Every row gives one point. To make a cloud, some directions were put in groups of two or more. Within a group, all points are equally far from the middle, so they leave a hole (a ring in 2 directions, a hollow ball in 3). The other directions are filled evenly. Then the cloud was stretched, turned, moved and blurred a little. How many holes are there, and how many directions does each take, smallest first?

Cloud (13 x 2):
[[ 22 -37]
 [ 22  43]
 [ 19 -66]
 [ 50 -33]
 [-27  33]
 [ -9 -55]
 [ -5  63]
 [-68 -30]
 [ 53  22]
 [  9 -42]
 [ 44 -37]
 [ 66   8]
 [  2 -57]]
Holes: 0

Cloud (19 x 3):
[[-41 -63 -59]
 [ 70   4  32]
 [-34 -56 -37]
 [ 47  36 -38]
 [ 11  19 -34]
 [-25 -49  56]
 [-11 -56  29]
 [ 31 -45  57]
 [  7 -14 -46]
 [-25  40  -6]
 [ 34  32 -10]
 [-41 -15  42]
 [-52 -20  22]
 [ -9 -42  24]
 [-40  58 -65]
 [  2 -46 -22]
 [ 34 -50  78]
 [ 45 -25  59]
 [-56 -59   0]]
Holes: 0

Cloud (27 x 4):
[[-24  55 -26  42]
 [ 31 -26 -48  68]
 [-37  -5  29  -8]
 [-57 -38 -58  11]
 [ 48 -16 -51  49]
 [-63 -28 -40  -5]
 [-43  33 -46  32]
 [-52 -47 -61  15]
 [-30 -28  35  45]
 [-31 -44 -42 -46]
 [ 33   4 -80  -4]
 [-63  -4 -39  16]
 [-10 -72 -35  66]
 [  2 -34  -5  87]
 [ 24  63   4 -19]
 [ 32 -68  -7 -11]
 [ 59 -27 -42  -5]
 [-47 -30 -32 -40]
 [ 20  56   0  53]
 [-59  -7   0  -9]
 [ 55 -18  14   1]
 [-43 -70 -57  14]
 [ 54  -1  21   3]
 [ 32  68   3  10]
 [ -9 -42 -73  51]
 [-15   9  12  77]
 [  3 -28 -78  48]]
Holes: 2 (2, 2)

Cloud (55 x 6):
[[ 13 -36  27  46  68  -8]
 [ 25 -22 -66 -53 -78  24]
 [ 17 -63  24 -43  58 -15]
 [ 29  23 -83  24  18 -29]
 [-67   1 -94 -11 -21  14]
 [-70 -28 -21 -47 -13  42]
 [-17 -52 -17 -23   0  76]
 [-59  49 -60  40   9 -14]
 [-54  39  19  42  23  50]
 [ -3 -75  31   6  42 -49]
 [-41 -17 -26  78  23 -20]
 [-54 -42 -74   1  48   9]
 [-17 -84  24 -18 -33   6]
 [ 40  66 -52   2  16  26]
 [  1  35 -90  36 -12 -18]
 [ 22 -47 -89 -25  -2  -8]
 [ -6  59 -49  29  63 -29]
 [ 32 -23  29 -60  44 -34]
 [-60 -24   4  41  10  54]
 [  7  41 -38 -30  60  26]
 [-58  35 -77   7 -45  -3]
 [ -4  50 -13  18 -79  58]
 [ 42 -14 -52  14  15 -55]
 [-26  63 -41 -14  19 -20]
 [-11 -16 -17 -95 -15  28]
 [-29 -22  -8  64  -5  41]
 [ 43  17  16  42  70 -38]
 [-21 -26  49 -63 -45  22]
 [ 24  -8  42 -44  43 -51]
 [-36 -30  29   9  66 -62]
 [ 54  -4 -19  25  50 -46]
 [-48  48 -38  -6  -1 -35]
 [ 10   1 -35   1 -42  86]
 [ 21  19 -14 -78  14  27]
 [ 52  -3 -16 -64  21 -40]
 [-51 -14 -27  -2  48  58]
 [  3  18  21 -73  -9  35]
 [ -9 -80  16 -54  26   9]
 [ 33 -58 -43 -70 -43  18]
 [-40 -37 -22  69   9 -11]
 [ 36  54 -19 -20 -30  66]
 [-16  41  -1  22 -31  88]
 [-13 -46 -81 -22 -54  37]
 [-42 -20  28 -38 -20  67]
 [-51  -6  35  -5 -76  11]
 [  9  41  14   8  38  66]
 [-35 -13  16 -38  53  29]
 [-58 -15   5  24 -44  68]
 [ 27 -17  47 -17 -20 -69]
 [ 67 -26  24 -34 -27 -15]
 [ 24  47 -59  50  -9   6]
 [ 32 -50 -48   1  26  19]
 [-45   2  61  61  29 -16]
 [  6  31  54  43  28 -64]
 [ 23  59 -77 -36 -20  25]]
Holes: 1 (6)
